Each point is reached from the start by the listed moves, each made once or not at all, plus a little noise. Is the number of moves made odd or even? Then give how often each move was made.

Moves:
(1): [ 3.78  1.49 -0.42  0.42 -0.24 -0.44]
(2): [-0.57  2.30  1.16  0.98 -0.15 -0.66]
(3): [ 1.05 -0.82  2.41 -0.30 -0.25 -0.98]
Start: [-0.45  0.02 -0.18  0.41  0.31 -0.59]
Points:
[ 4.10  0.45  1.70  0.32 -0.13 -2.35] => even (1, 0, 1)
[-0.05  1.48  3.68  0.87  0.13 -2.66] => even (0, 1, 1)
[-0.37 -0.22 -0.15  0.33  0.38 -0.45] => even (0, 0, 0)
[ 2.55  3.99  0.43  1.95 -0.22 -1.51] => even (1, 1, 0)

Moves:
(1): [ 1.92  0.89  0.29 -1.00  0.14  0.18 -0.18 -0.18  0.55 -0.64  0.28]
(2): [-0.71  1.93  0.19 -0.16  0.34 -0.12 -0.36  0.48 -0.26  0.56 -0.52]
(3): [-0.06 -0.67  3.16 -0.02  0.69  0.38  0.62 -1.50  0.67  0.02  0.67]
(4): [ 0.43  0.41 -0.05  1.72  0.29 -0.30  0.27 -0.13  0.46  0.68 -0.15]
(5): [-0.44 -0.01 -0.68  0.07  2.24 -0.47  0.10 -0.75 -0.12 -0.51  0.23]
(6): [-0.47  0.25  0.24  0.44  0.47  2.16  0.57 -0.55 -0.05 -1.20 -1.64]
(7): [ 0.43  0.75  0.27 -0.43 -0.43 -0.32  3.10  0.41  0.38  0.70 -0.78]
(8): [ 0.47 -0.57 -0.33 -0.34  0.90  0.35  0.56  1.96  0.70  0.16  0.06]
(9): [-0.19  0.09 -0.92  0.16 -0.53  0.09 -0.55 -0.57  2.33 -0.17  0.00]
Start: [-0.51 -0.01 -0.47 -1.34 -0.25 -1.73  2.12 -0.71 -0.33 -0.04 -0.45]
Points:
[ 1.12  3.90 -0.49 -1.24  2.22 -2.81  5.13 -0.81  0.72  0.71 -1.40] => odd (1, 1, 0, 1, 1, 0, 1, 0, 0)
[-0.38  0.25  1.22  0.31  3.37 -0.06  6.76 -1.74  4.14 -0.39 -2.10] => odd (0, 0, 1, 1, 1, 1, 1, 1, 1)
[-1.38 -0.10 -2.09 -0.93  2.94  0.57  2.75 -0.43  2.51 -1.84 -1.70] => even (0, 0, 0, 0, 1, 1, 0, 1, 1)
[-1.62  2.61  1.68  0.48  2.83 -0.38  5.80 -3.07  2.93  0.02 -2.55] => odd (0, 1, 1, 1, 1, 1, 1, 0, 1)
[-1.75 -0.41  1.39 -0.61  2.44  0.44  2.76 -3.97  2.64 -1.76 -1.18] => even (0, 0, 1, 0, 1, 1, 0, 0, 1)

Moves:
(1): [ 3.32 -0.56  0.34  1.32  1.51  1.33  0.43 -0.19  0.48 -1.07  0.79 -0.13
  0.75 -0.43  0.11 -0.57 -0.99 -0.81 -0.07  0.55  0.37]
(2): [ 0.10  1.76 -0.48  0.08  0.59 -0.21 -0.02  0.13 -0.19 -0.59  0.28  0.04
 -0.30  0.20  0.73  0.09  0.23 -0.56 -0.74 -0.47  0.37]
(3): [-0.26 -0.18  2.99 -1.07 -0.62  0.29 -0.42 -1.34 -0.10 -0.02 -0.34  0.11
 -0.52  0.44  1.12 -0.51 -0.25  0.47  0.39 -0.04 -0.38]
(4): [-0.19 -0.21  1.00  3.06 -0.45 -0.42  0.71  0.16 -0.88 -0.27 -0.39 -0.26
 -0.56 -1.07  1.12  0.11 -0.22 -0.59  0.08  0.01  0.50]
(5): [-0.44 -0.52  0.42  0.18  2.44 -0.87 -0.53  0.07 -0.38  0.18 -0.03  0.74
  0.33  0.23 -0.31  0.26 -0.31 -0.16 -0.28 -0.38 -0.01]
(6): [-0.55 -0.07  0.35  0.65  0.87  1.94 -0.03  0.29  0.69  0.60 -0.08 -0.36
 -0.55  0.42  0.59 -0.14 -0.19  0.21 -0.23 -0.18 -1.16]
(7): [-0.39  0.72  1.29  0.23  0.41  0.38  3.62  0.55 -0.34 -0.22  0.27 -0.53
  0.81  0.45 -0.07  0.94  0.24  0.22  0.79 -0.81 -0.57]
(8): [ 0.35  0.09  0.10  0.00  0.58 -0.77 -0.81  2.64 -0.18 -0.84  0.68 -0.88
  0.71  0.27  0.32 -1.40 -0.57  0.11 -0.45  0.19  0.42]
(9): [ 0.08 -0.19  0.29  0.64 -0.55 -1.00  0.52  0.20  2.77  1.26  0.56  0.80
  0.50  1.04  0.08 -0.72 -0.47  0.13  0.29 -1.11  0.05]
(10): [ 0.77  0.51  0.23  0.41  0.82  0.28  0.99 -0.19 -1.32  2.43  0.57 -0.64
 -0.79 -0.47 -0.08 -0.55  0.19  0.53  0.60 -0.15  0.46]
(11): [-0.55  0.18 -0.55  0.18  0.15 -0.56 -0.04  0.14  0.22 -0.51  2.16  0.10
 -0.05 -0.23  0.36  1.45 -0.91  0.49 -0.01  0.79 -0.05]
(12): [ 0.06  0.04 -0.42  0.27 -0.46  0.65  0.00  1.07 -0.44  0.34  0.55  2.58
  0.03 -0.25 -0.44 -1.21 -0.21 -0.34  0.45 -1.05 -0.37]
(13): [-0.26  0.34  0.37  0.05 -0.06  0.46 -0.72  0.13  0.32  0.73  0.13  0.33
  2.03  0.00  0.02  0.87  0.01  0.32  0.15  0.45  0.95]
(14): [-0.09 -0.14  0.28  0.05 -0.30 -0.39 -0.40  0.24  0.02  0.41  0.46  0.25
  0.27  2.23 -0.32  0.43 -0.43 -0.37  0.41  0.69 -0.12]
(15): [-0.15 -0.71 -0.89 -0.27  0.17 -0.65  0.51  0.56 -0.44  0.79  0.13  1.00
  0.18  0.55  1.96  0.46  0.42  0.28  0.43  0.25 -0.18]
(16): [ 0.59 -0.07  0.47 -0.67 -0.30 -0.26 -0.38  0.89  0.20  0.38 -0.44 -0.33
 -0.59  0.01 -0.39  1.99 -0.27 -0.12 -0.15 -0.07 -0.05]
(17): [-0.08 -0.22  0.23  0.36 -0.17 -0.29  0.32  0.22 -0.19 -0.20  0.61  0.56
 -0.31  0.20 -0.03  0.19  2.31  0.46 -0.50 -0.17 -0.02]
(18): [ 0.23  0.20  0.05  0.68  0.14  0.15  0.40 -0.14 -0.03 -0.04 -0.59  0.42
  0.01  0.45  0.10 -0.11 -0.83  1.77 -0.39  0.27 -0.19]
Start: [-0.33  1.62 -0.18  0.11 -0.92  0.03  0.55 -2.16 -0.02  0.82 -0.94  0.38
  1.65  0.84  0.86  0.73  1.55  0.20  0.01  1.52  0.50]
Points:
[-1.71  3.84  2.02  1.88 -0.37  0.23  3.32  0.41  3.71  2.55  2.88  1.46
  3.29  5.27  1.64  5.87  2.08  0.94 -0.13  0.94 -0.15] => odd (0, 1, 0, 0, 0, 1, 1, 0, 1, 0, 1, 0, 1, 1, 0, 1, 1, 0)
[ 2.29  3.16  5.55  5.39  1.53  2.21  5.86 -1.53  0.79  4.96  1.22  0.96
  3.46  3.99  6.13  0.99 -0.12 -0.23  2.21  0.99  0.48] => odd (1, 1, 1, 1, 0, 1, 1, 0, 1, 1, 0, 0, 1, 1, 1, 0, 0, 0)
[ 2.05  0.39 -0.51  3.13  1.40  1.23  0.80  2.77 -0.01  0.36  3.58  4.18
  2.59  4.14  3.59 -0.36  0.27  1.75 -0.39  2.86 -0.42] => odd (1, 0, 0, 0, 0, 1, 0, 1, 0, 0, 1, 1, 0, 1, 1, 0, 1, 1)
[ 1.75  0.26  6.42  5.12  3.14 -0.29  5.83 -0.76  0.63  4.72  3.31  1.69
  1.25  4.11  5.17  4.07  0.56  0.96  1.93  0.83 -0.63] => odd (1, 0, 1, 1, 1, 1, 1, 0, 1, 1, 1, 0, 0, 1, 1, 1, 1, 0)
[-0.26  2.08  1.17  1.06 -1.08 -2.30 -0.93  1.89  3.19  2.36  2.07  1.19
  4.28  4.89  0.84  3.15 -2.08  2.59 -0.02  2.68  1.62] => odd (0, 0, 0, 0, 0, 0, 0, 1, 1, 0, 1, 0, 1, 1, 0, 1, 0, 1)
[ 2.56  3.18  2.46  5.99  1.19  0.09  0.12  2.05  3.21  0.86  2.73  0.22
  3.86  3.52  3.42  2.72 -3.10  0.89 -1.04  2.64  1.52] => odd (1, 1, 0, 1, 0, 1, 0, 1, 1, 0, 1, 0, 1, 1, 0, 1, 0, 1)
[ 2.19  0.23  1.95  6.49  2.60  0.57  1.21  2.34  1.73  0.90  1.69  3.75
  2.54  1.17  2.00 -2.97  0.92 -0.75 -0.84 -0.59  0.30] => even (1, 0, 0, 1, 1, 1, 0, 1, 1, 0, 0, 1, 0, 0, 0, 0, 1, 0)
